Each row of a before or after table is a point. The points were changed in one or more steps. Then noise was added and the rows were shuffled. The steps act on how far a point lies along the listed directions, d1 being the first. Name the steps. A step turns or swaps two directions, mirrors them in a line or flattens them onto one, adds a multiple of one to another, or multiplies one. Angles are multiples of 10 degrees, from the lower direction toward the higher: turns from -170 to 170, lines from 10 to 170 but not 90. Use the fewest steps. Two steps may share a direction if one is a turn and the other turns, adds or multiplies; they go together, in the order done. Otherwise the lowest direction goes first.

Directions:
(1): [2.16 1.58]
(2): [ 1.58 -2.16]
Before (12 x 2)
[[ 0.05 -0.24]
 [-0.75  0.73]
 [-0.17  0.43]
 [ 0.08 -0.65]
 [ 0.00  0.59]
 [-0.55  0.29]
 [ 0.53  0.01]
 [-0.70  0.46]
 [-0.06  0.71]
 [ 0.00 -0.28]
 [ 0.29  0.57]
 [ 0.01 -0.06]]
After (12 x 2)
[[-1.70  2.57]
 [ 0.53 -0.46]
 [ 0.55 -0.46]
 [-1.16  1.00]
 [-0.85  1.53]
 [-0.93  0.34]
 [-0.77  1.02]
 [-1.13  2.12]
 [ 0.22 -0.08]
 [ 1.29 -1.18]
 [ 0.25 -1.03]
 [-1.30  1.17]]
Steps: multiply d1 by -1; multiply d2 by 3

Directions:
(1): [ 2.35 -0.48  1.99 -1.73 -0.95 -2.80]
(2): [-2.55  2.46 -1.10 -1.76 -0.75 -2.00]
Before (9 x 6)
[[ 0.10  0.18  0.26 -0.31 -0.05 -0.45]
 [ 0.46 -0.19  0.20 -0.02 -0.18 -0.26]
 [ 0.04 -0.09 -0.34  0.32  0.44  0.78]
 [ 0.94 -0.21  0.52 -0.36  0.04 -0.29]
 [ 0.80 -0.76  0.50  0.89  0.37  0.97]
 [ 0.38 -0.49  0.23  0.08  0.05 -0.15]
 [-0.22  0.63  0.07 -0.40 -0.08 -0.57]
 [ 0.07  0.32  0.63 -0.97 -0.15 -0.97]
 [-0.26  0.27  0.04  0.00 -0.15 -0.26]]
After (9 x 6)
[[ 0.47  0.17  0.47 -0.36  0.02 -0.57]
 [ 0.07  0.09  0.27 -0.12 -0.16 -0.38]
 [ 0.92 -0.50  0.93 -0.45  0.08 -0.30]
 [ 0.72 -0.45  0.29  0.19  0.34  0.54]
 [ 0.42 -0.13  0.41 -0.11  0.12 -0.17]
 [-0.51  0.07 -0.40  0.94  0.40  1.36]
 [ 0.15 -0.50 -0.02  0.33  0.19  0.25]
 [ 0.44 -0.30  0.00  0.32  0.03  0.19]
 [-0.57  0.37 -0.63  0.06  0.24  0.46]]
Steps: turn d1 and d2 by -60 degrees

Directions:
(1): [-2.09 -0.40 -4.36  2.27  0.72 -1.04 -1.22 -1.00  1.03 -2.32 -0.37]
(2): [-2.62  1.40  1.31  0.09  0.13  1.59 -3.02  2.36  0.70 -0.56  3.29]
(3): [ 0.26 -0.38 -1.24 -2.81 -3.24 -1.68  0.53 -1.11 -1.37 -1.74  3.16]
Before (8 x 11)
[[-0.13 -0.13 -0.42 -0.55 -0.58 -0.35  0.13 -0.51 -0.42 -0.46  0.31]
 [-0.01  0.03  0.21 -0.68 -0.81 -0.11 -0.26  0.12 -0.18 -0.46  0.92]
 [ 0.10 -0.07  0.15  0.47  0.59  0.08 -0.26  0.07  0.16  0.32 -0.62]
 [-0.06  0.16 -0.17 -0.10 -0.08 -0.20 -0.05 -0.09  0.40 -0.29  0.05]
 [-0.09  0.20  0.36  0.36  0.40  0.13 -0.24  0.34  0.08 -0.14 -0.30]
 [ 0.84 -0.58 -0.38 -0.74 -0.36 -0.84  1.10 -0.55 -0.76  0.01  0.05]
 [ 0.07  0.06  0.44  0.24  0.39  0.35 -0.34  0.36  0.27  0.51 -0.15]
 [ 0.65 -0.31  0.24  0.41  0.31 -0.08  0.55 -0.87 -0.18  0.35 -1.50]]
After (8 x 11)
[[ 1.01 -0.77 -0.61 -1.13 -0.77 -1.20  1.39 -0.82 -0.98 -0.16  0.18]
 [ 0.23 -0.07  0.44  0.41  0.60  0.38 -0.25  0.26  0.29  0.71 -0.69]
 [ 0.75 -0.36  0.36  0.66  0.53 -0.03  0.57 -0.91 -0.05  0.55 -1.89]
 [-0.24 -0.09 -0.55 -0.85 -0.92 -0.38  0.10 -0.60 -0.54 -0.75  0.85]
 [ 0.09 -0.08  0.29  0.74  0.97  0.22 -0.34  0.19  0.32  0.59 -0.87]
 [ 0.10 -0.08 -0.04 -1.00 -1.21 -0.34  0.01 -0.17 -0.36 -0.64  1.12]
 [-0.13  0.27 -0.12 -0.13 -0.12 -0.13 -0.24 -0.07  0.41 -0.30  0.22]
 [-0.11  0.23  0.48  0.56  0.59  0.28 -0.23  0.45  0.21 -0.03 -0.46]]
Steps: add 1 times d1 to d2; multiply d3 by 1.6

Directions:
(1): [-0.46  0.07 -1.64  0.72 -1.18  2.93  1.88  1.14  1.24  0.02  0.67  4.00
 -1.08 -2.72  1.77  2.29  2.27 -2.48]
(2): [ 0.52 -2.55  1.80 -1.30  0.89  0.44 -1.91  0.00 -3.45  2.61 -0.38  3.18
  0.42 -0.66 -1.63  1.42  2.23  2.97]
Before (10 x 18)
[[ 0.28 -0.14  0.45 -0.30  0.11 -0.65 -0.83 -0.21 -0.29  0.49 -0.36 -0.38
   0.30  0.52 -0.21 -0.24 -0.37  0.80]
 [-0.21 -0.42 -0.11 -0.03  0.09  0.24 -0.31  0.19 -0.20  0.00  0.13  0.40
  -0.33 -0.49 -0.03  0.60  0.61  0.32]
 [-0.33  0.09 -0.32  0.23 -0.22  0.54  0.29  0.36  0.14  0.00  0.29  0.35
  -0.23 -0.56  0.15  0.15  0.32 -0.46]
 [ 0.05 -0.12  0.62 -0.42  0.33 -0.64 -0.56 -0.25 -0.72 -0.02  0.00 -0.42
   0.48  0.49 -0.60 -0.37 -0.32  0.61]
 [ 0.39 -0.26  0.40 -0.19  0.35 -0.34 -0.84 -0.07 -0.99  0.51 -0.13 -0.04
   0.03  0.53 -0.46  0.00  0.06  0.80]
 [ 0.05  0.22 -0.16  0.11 -0.16  0.53  0.11  0.12  0.20 -0.13 -0.09  0.72
  -0.29 -0.44  0.49  0.16  0.18 -0.50]
 [ 0.04 -0.57  0.22 -0.31  0.37 -0.58 -0.34 -0.07 -1.00  0.39 -0.39  0.19
   0.33  0.22 -0.55 -0.08  0.33  0.74]
 [-0.05 -0.06 -0.42  0.19 -0.20  0.58  0.55  0.31  0.19  0.03  0.01  0.38
  -0.06 -0.45  0.40  0.45  0.17 -0.47]
 [ 0.23 -0.91  0.75 -0.84  0.48 -0.41 -1.11 -0.13 -1.19  1.02 -0.33  0.61
   0.08  0.27 -0.66  0.09  0.21  1.51]
 [-0.58  0.41 -0.71  0.50 -0.42  0.67  0.69  0.21  0.86 -0.42  0.06  0.40
  -0.79 -0.54  0.47  0.33 -0.07 -0.68]]
After (10 x 18)
[[-0.23 -0.01 -0.08  0.01  0.20 -0.45 -0.36 -0.06  0.14 -0.43  0.08 -0.98
  -0.20  0.17 -0.07 -0.10 -0.26  0.35]
 [-0.32  0.43 -0.30  0.27 -0.18  0.06  0.25  0.19  0.43 -0.34  0.22 -0.60
  -0.13 -0.05  0.07 -0.41 -0.30 -0.51]
 [ 0.22 -0.63  0.77 -0.77  0.52 -0.90 -1.16 -0.31 -0.96  0.67 -0.38 -0.40
   0.23  0.78 -0.70 -0.44 -0.43  1.51]
 [-0.61  0.64 -0.66  0.54 -0.38  0.34  0.67  0.12  1.05 -0.64  0.02 -0.28
  -0.69 -0.19  0.43 -0.01 -0.48 -0.70]
 [ 0.31 -0.43  0.44 -0.37  0.06 -0.18 -0.83 -0.05 -0.52  0.81 -0.32  0.58
   0.18  0.05 -0.13  0.24  0.22  0.80]
 [ 0.03  0.55 -0.14  0.17 -0.10  0.00  0.06 -0.06  0.46 -0.50 -0.19 -0.31
  -0.18  0.07  0.41 -0.40 -0.49 -0.50]
 [ 0.37 -0.27  0.37 -0.18  0.34 -0.30 -0.84 -0.07 -0.97  0.52 -0.12 -0.03
   0.03  0.49 -0.49 -0.01  0.09  0.76]
 [ 0.07 -0.46  0.22 -0.33  0.41 -0.77 -0.35 -0.12 -0.93  0.27 -0.43 -0.13
   0.39  0.39 -0.57 -0.21  0.12  0.73]
 [-0.04  0.29 -0.41  0.28 -0.12  0.03  0.51  0.14  0.46 -0.33 -0.07 -0.71
   0.06  0.12  0.35 -0.09 -0.52 -0.47]
 [ 0.02 -0.46  0.56 -0.49  0.27 -0.11 -0.55 -0.08 -1.02  0.36  0.05  0.69
   0.37 -0.03 -0.54  0.17  0.33  0.64]]
Steps: mirror d1 and d2 in the line at 130 degrees
